Every row gives one point. Each copy is the shape, with its points in the same order, stretched, turned, moved and blurred by noise. Some copies are also mirrored. Which?

Shape (6 x 2):
[[  1  10]
 [-21 -38]
 [-13  21]
 [ -4   1]
 [  9  22]
 [-11 -44]]
Copy 1, 6 rows:
[[  9  -3]
 [-45   0]
 [  7 -21]
 [ -3  -5]
 [ 21  -5]
 [-46  12]]
Copy 1 is: mirrored
Copy 2, 6 rows:
[[  4  14]
 [-60 -11]
 [  0  36]
 [-13   3]
 [ 24  13]
 [-55 -24]]
Copy 2 is: only turned
Copy 3, 6 rows:
[[ -2   6]
 [ 41 -24]
 [  5  20]
 [  5   2]
 [-16  12]
 [ 39 -33]]
Copy 3 is: mirrored

Shape, 6 rows:
[[-34 -41  21]
 [-33  -2  -5]
 [-12  36 -13]
 [-29 -13   3]
 [ 27  -7 -28]
 [ 20  29   3]]
Copy 1:
[[-41  25   6]
 [  2  22  20]
 [ 31  -4  29]
 [-12  17  13]
 [ 24 -10 -27]
 [ 23 -37  14]]
Copy 1 is: only turned
Copy 2:
[[-19   6  43]
 [-20  19   3]
 [  2  29 -28]
 [-13  13  12]
 [  5 -23 -35]
 [ 28   7 -21]]
Copy 2 is: only turned
Copy 3:
[[ 36 -60 -16]
 [ -5 -36  17]
 [-41   0  22]
 [  6 -39   6]
 [ 11  35   7]
 [-32  24 -12]]
Copy 3 is: mirrored

Shape:
[[ -3  -2 -11  11 -32  -2]
 [ -7   6  25  -6  33 -30]
 [ 10 -12  -1 -15 -11  31]
 [ 22  40 -27 -12   1  -8]
 [ 18  -4 -42  -3  14  -4]
 [-19 -37 -21   6 -12   7]
 [ 29   4 -27 -40  -6  -6]
 [ 12  52 -20 -12  -2 -21]
 [ 34 -36  16   3  23  -8]]
Copy 1, 9 rows:
[[ 12 -20   4 -16  -6  13]
 [ -4  -3  11  29   8 -29]
 [ 16   9   0  -8  15  37]
 [ 52  -5 -10  15  -9 -12]
 [ 36 -32 -12   8  30   9]
 [-11 -30   4 -20  31  25]
 [ 60  -5   5   4  24   7]
 [ 48  -6  -6   9 -19 -30]
 [  7 -13  20  31  37  28]]
Copy 1 is: only turned
Copy 2 (9 x 6):
[[ -7 -12 -16  -6 -27   0]
 [  1   5 -32  -8  28 -40]
 [ 20  14  -3   3   1  21]
 [-23  -9  34   6   1 -17]
 [-11 -16   2  31  20   6]
 [  8 -16 -53   8   1  22]
 [  2 -31  27  13  15  -1]
 [-29 -14  32 -11  -4 -33]
 [ 27  15 -25  45  20 -16]]
Copy 2 is: mirrored
Copy 3 (9 x 6):
[[-17  23 -38  11   3 -27]
 [ 22 -21  33 -14  -6 -23]
 [-19  20  -8  15 -10  20]
 [ 18  21 -32 -23  39  -2]
 [ 23 -14 -38 -14   7  11]
 [-21 -22 -23  14 -13  -5]
 [  6  14 -31 -41   3  20]
 [ 13  18 -35 -27  47 -22]
 [ 38  -3  17  10 -52  10]]
Copy 3 is: only turned
Copy 4:
[[ 15  -1 -13  11 -29 -14]
 [-38 -20  11  18  17  -9]
 [  9   6 -14 -15   8   7]
 [  8  21   6  45  -9  20]
 [ 12 -25 -15  24 -18  30]
 [ 15 -38 -37  -8 -11 -15]
 [-17   7 -29  35 -10  32]
 [  4  29  10  60 -15   8]
 [-35 -39   1 -14  -4  35]]
Copy 4 is: mirrored

Shape (14 x 8):
[[ -2  33 -22 -18 -22   9  21 -36]
 [ 29   6  21  31  -4 -13 -17   5]
 [ 35 -10  12  24   0 -15   0  -7]
 [ -2  28  11   5   5  11   5 -17]
 [ 27  -1   5   7  23 -25 -14   9]
 [ 18 -16  -8  51  27  -5 -26  22]
 [  4 -17  24  -8  -6  34  33 -21]
 [-20  13  -2  -1  19  35  25   0]
 [-16  28  -4   4  15  15  -6 -32]
 [ 18 -14  19  -9 -12 -18 -21 -10]
 [  6 -20  13  14 -23 -16 -10   1]
 [ 26 -29  20  15  -6  -8 -12 -25]
 [-15  36   1 -16  -6  51  15 -14]
 [ -8  -7  28   7  -9  -8  22 -17]]
Copy 1, 14 rows:
[[-22   4  37 -20  22 -38  -6 -17]
 [ 13 -30 -11  27  38  26   3  22]
 [ 23 -27 -16  22  32  10  19  17]
 [-23 -22  23 -10  22   5  13  -5]
 [ 27 -25 -14   0  23  15  -3  36]
 [ -7 -10 -56  17  15  31   5  40]
 [ -2   0  18   2   6  17  60 -27]
 [-42  10  19 -26  -3   6  36  -1]
 [-36 -22   8 -19  14 -10  -4 -21]
 [ 41 -20   0  12  15  23  -8  -5]
 [ 19  -9  -8  30   3  19   0   5]
 [ 31 -28 -24  27  20  19  15 -14]
 [-40  12  43 -26  20   5  25 -29]
 [ -5 -28  18  21  -6   5  25  -2]]
Copy 1 is: only turned
Copy 2:
[[  9 -14  -1   1 -29   7  55  -2]
 [-14  18  -3   0 -14  -8 -24 -44]
 [-16   0  -7  13 -20 -13 -16 -31]
 [-14  16   8   1  -4   3  21 -21]
 [ 16   7  -8  16  -2 -19 -13 -37]
 [ 11  33 -15  22 -15   2 -47 -26]
 [-29  -4   3  -5  12  -1  11  21]
 [  0  24  11   2   7   9  17  15]
 [ -1  19  -5   9  -2  18  35 -19]
 [  1 -17 -13  -6   8  -9  -3 -35]
 [  1 -21   4  -2  -7   6 -12 -21]
 [-19 -12 -22   7   2  -5 -12 -29]
 [ -6  23   7 -25   0  13  38   7]
 [-15 -17  15  12   7   5   3 -20]]
Copy 2 is: mirrored
Copy 3:
[[ -1  -8  15  45 -10 -15 -18 -46]
 [ 25  11  40   3   2  12  25  29]
 [ 27   9  23  17  23  -2  19  23]
 [ 10  -2  19  19  -4  18  11 -27]
 [ 10  28  22 -16   8  -4  19  12]
 [ 16  24  31  -9  37  43   3  45]
 [ 45 -50 -31  46   5  -1  11 -29]
 [  5 -15 -14  30   7  39  -3 -36]
 [  6  -4  32  11   5  20 -10 -44]
 [ 23 -14  15 -12 -11 -25  10   6]
 [ 14 -19  18   8   4 -10  14  29]
 [ 41 -17  18   7  20 -16  10  14]
 [ 13 -24  -9  41 -35  28  -7 -54]
 [ 15 -34   9  32  25 -11  29 -11]]
Copy 3 is: only turned

Shape (17 x 11):
[[-22 -40 -18 -31 -14 -28   9 -27  -2 -25   5]
 [ 32  15   5  10   0  43  20  18  29  22  13]
 [ 35  15  18  -5  -1  26  -3  30   0   9  14]
 [  8  24  27  17  31  15 -30  -6   7  13  28]
 [ -7  -2  28  25  23  40  -1 -15 -10 -11 -18]
 [  4  11   6  38  10  26  -5  13  29   0  18]
 [ 38  27  15  -7 -16  16  12   9   7  14   9]
 [-31  -2 -15   9 -29 -21 -11 -26  -7 -25 -26]
 [ -1  28   7  -4  11  39 -10  17  13 -11  11]
 [  7   7   8 -10  -5  -3  23  33   9  28   5]
 [ 13  -1 -13 -12 -16 -23  38  16   7  16   8]
 [  0  -8  25  15  25  14 -47  16  25  -4 -14]
 [ 16  -9  -5  -4 -36   8  17  16 -11  39  22]
 [-12 -13 -30   5  21 -26 -12 -18 -25 -26 -21]
 [-11  21   8 -11  10  22   0   7   3  28   1]
 [-18 -10  11   6  -2 -28   6 -34  10 -25 -24]
 [ -2 -23 -39 -24 -18 -30   7 -37   9   7 -25]]
Copy 1:
[[ 17  -3  15   4  41  32   6  19  49 -17  39]
 [-16  -4 -24  15 -44 -22   6 -17  -1   4 -14]
 [ -4 -17 -25  14 -22 -12  -4 -30  -4  26 -15]
 [-28   9  -4  20 -24  -1   9   0 -32  29  -7]
 [-16 -10  14  -2 -60  22  -5   6   1  18  29]
 [-18  11 -13   9 -17  -7  12 -21 -12   4  19]
 [  0 -18  -8  13 -29 -19   8 -16  -2  11 -31]
 [ 26   7  37 -27  29  10  14  11  31  -6  41]
 [-15 -10  -1  23 -19 -14  14 -14   4  33  18]
 [ 25 -15 -25  28  -4 -15  -9 -13   0  -5  -2]
 [ 20 -18 -11  19  14 -13  -9  -7  14 -21   0]
 [  6  11 -31  -9  -3  13  19  -2  -6  27  32]
 [ 19  13 -17  16   3 -13 -17 -26  16  -4 -25]
 [ -7  -4  21 -18  27  15 -16  26  16   4  60]
 [  6   2   1  26 -24 -18   1   6   1  21  -3]
 [ 15 -10  24 -11   6  28  18  30  17 -18  33]
 [ 17  10  13 -17  31  -1  10  47  48 -20  18]]
Copy 1 is: only turned
Copy 2, 17 rows:
[[-31  18  30  -5 -24   2 -35 -17 -18  26   7]
 [ 15 -14 -52  17  34  19   1   3 -25 -35  -2]
 [ 18 -38 -44  18  38  15   5   1   9  -2 -10]
 [ 25 -14 -38  39  -2  18  38  -2   7  -9   2]
 [ 33  14 -23  23 -10  20 -26  23  12  -5  17]
 [ 28  -2 -23  12   1  -3  16   3 -20 -30  14]
 [  9 -16 -33  15  42  26   6   6   0  -4 -30]
 [ -1  27  59   2 -16  -5 -23   0  18  11   3]
 [ 14 -27 -29  50  33   9   8   1  -2   2  17]
 [-12 -14 -48   0  25 -25  -3  -6   2 -17  -3]
 [-22   9 -24 -21  24 -14  -7 -10 -14 -10  -8]
 [ 13 -33   2  21 -31   9  12  20   4 -12  13]
 [  3 -12 -39  -4  27 -16 -22 -39  15 -26 -16]
 [ -7  18  37 -12 -17  14  -9   0  16  16  37]
 [ -5 -13 -45  43  20  -6  -2  -8  19 -17  11]
 [ -9  41  33  -9 -34  12 -15  25 -11  15  -7]
 [-41  26  42  -9 -18  24 -25 -10 -12  -7   2]]
Copy 2 is: mirrored

Shape:
[[ -8  22   5   5 -14   0  -6   3   9   0  -2  10]
 [-18  -2  -5 -20 -27  -5   3  11  15 -29  -5 -11]
 [  1  22 -18  17  14 -15   9  -2 -14  22  13   5]
 [-30  -1  -9  -2  19   4 -27  -6   6   9  -2 -27]
 [-16  -3 -14 -18  -7  10 -10 -27  -9  38  25  -6]
 [-21   3 -18  17   7   4   5   7   4  27   0 -28]
 [-35 -18   0  33  26  18 -20   5  23  -8  -6 -12]
 [-20  -9  -1  -4   5  42   1  -7   4 -14  -5 -12]
 [ 15  15  -4  11  -5  16 -26  27   4 -12   0 -19]
 [-19  -1 -17 -18  -2  12   2 -25  -3 -15  -8 -11]
 [  9 -10 -21   6 -16 -12 -26 -11  -6  16  -3   3]
 [ -6  -6 -15   0  -4 -12  12 -31   5 -16   7 -19]
 [-17   2  -5   7  36  13  12   0 -11   5  14   1]
 [ -2   6 -34   3 -13   4 -21 -15   6 -13  14  24]
 [ 24 -12 -10  -3   5  15 -17   0  33  -6 -19 -11]]
Copy 1:
[[-11   5  13 -17  17  15 -11   2   1  -2   8  11]
 [-33   0  13 -33 -15 -11   4 -11  15   0 -10  -2]
 [  7  27  14  36  16  19   3  16  10  -7  -3  -4]
 [  0 -10 -11  12 -25  14 -17  17  15 -11 -33  -9]
 [  8  10  -4  23 -31  21  -6  -8   7  18 -16  -4]
 [-14   0   2  18   6  28  -8  15  30   3 -22 -34]
 [-14 -38 -32  16   2  12   3  44  16  -3 -10  -8]
 [-37 -11  -9 -11 -14  14  18  10 -16   6  -7 -17]
 [ -6  -5   8 -24  -4  30 -10 -20  10 -38  -4   7]
 [-32  18 -12  -8 -18  -4   8   8  -3   0 -21 -15]
 [ 13   6 -31   8 -11   6 -30  -3  31 -20   8   3]
 [-20  14 -16   7  14  -7  10  -6  21   9 -30  -6]
 [ -6   4  11  42  -4  17  34  31 -16   3 -10 -12]
 [ -4  27 -20  -5 -22  11  -1   5  13 -11   7  36]
 [ 11  -9 -25 -45   8  13  -4  -1   1 -21  11 -13]]
Copy 1 is: mirrored
Copy 2:
[[  8  -6  -2   4  10   5  24 -14 -16  -3   2   7]
 [-10  -3  22  -6  18 -16  -5  -1 -41 -29  -2 -11]
 [ 29  -2  11 -15  14  -7  15  -6   9  30  -3  26]
 [ -7   1 -16 -20  -6 -27  18  19  -7  17   1   0]
 [ -6  33 -12 -10  -3   9  11  30  10  35  30  14]
 [ 17  12   6 -39   0 -17  26   3 -12  -1  -8  17]
 [ 11 -26 -19 -27 -14  -9  31   5 -11 -20 -17 -19]
 [-23  -2  -8 -16   2   9  13  -8  -2 -17  -8 -23]
 [  4 -16 -11 -20  20 -14 -11 -22 -20  -9  -9  15]
 [-35  -5  12 -10  22  -5  14  14  -1   4   6 -17]
 [-12   2  -2  -9  26  -3   8  42  -9  11   5  23]
 [-17 -23  29 -16  10  -5   1  12  -2  -5  10  -6]
 [ 17  -4  -4 -14  -9  -3   6 -15  18  16 -11  -8]
 [ -7 -25  -3 -12  54   1  10  10   2  15  26 -13]
 [-19 -24 -16  -7  26 -17 -10   3  16 -42  -7  -5]]
Copy 2 is: only turned
Copy 3:
[[ 20   5 -16   5  -2 -14 -17   1  -4  -2   9  15]
 [ 29 -20 -24  14   0  -6  -5  -3  15 -38   3  14]
 [  3  -2  28  12  -2  -3 -27 -17   0  25  10  -7]
 [  1 -34  23   9 -25  24  -8  33 -29  -6  20  -5]
 [-30 -30  15  -5 -27  19 -14   1 -21   8  10  11]
 [  5 -23   8  18 -12  14 -34  -1 -28  -1   6 -31]
 [  7 -28   0   4  11  32 -28  60 -21 -23 -17 -17]
 [  9 -28 -31  13  12  30   6  27 -15 -21 -24   8]
 [ 28  -4  -1 -20  29 -20  13  -6 -11  -8  12   1]
 [  6 -24 -10  31  -7  33  11   7  -8 -19   3  23]
 [-19   0  14 -10   4   3  -1  -2 -11  -8  33   0]
 [ -2 -17  16  34   0  23  -8 -13  -8 -23 -11  28]
 [  3 -27  18  11   2  19 -15  24   5  14 -22  -7]
 [  7 -10   6 -16  20  19  -1  -7   8 -14  15  32]
 [  2  13   3 -12  -1  17  19  -2 -20 -37 -17  12]]
Copy 3 is: only turned
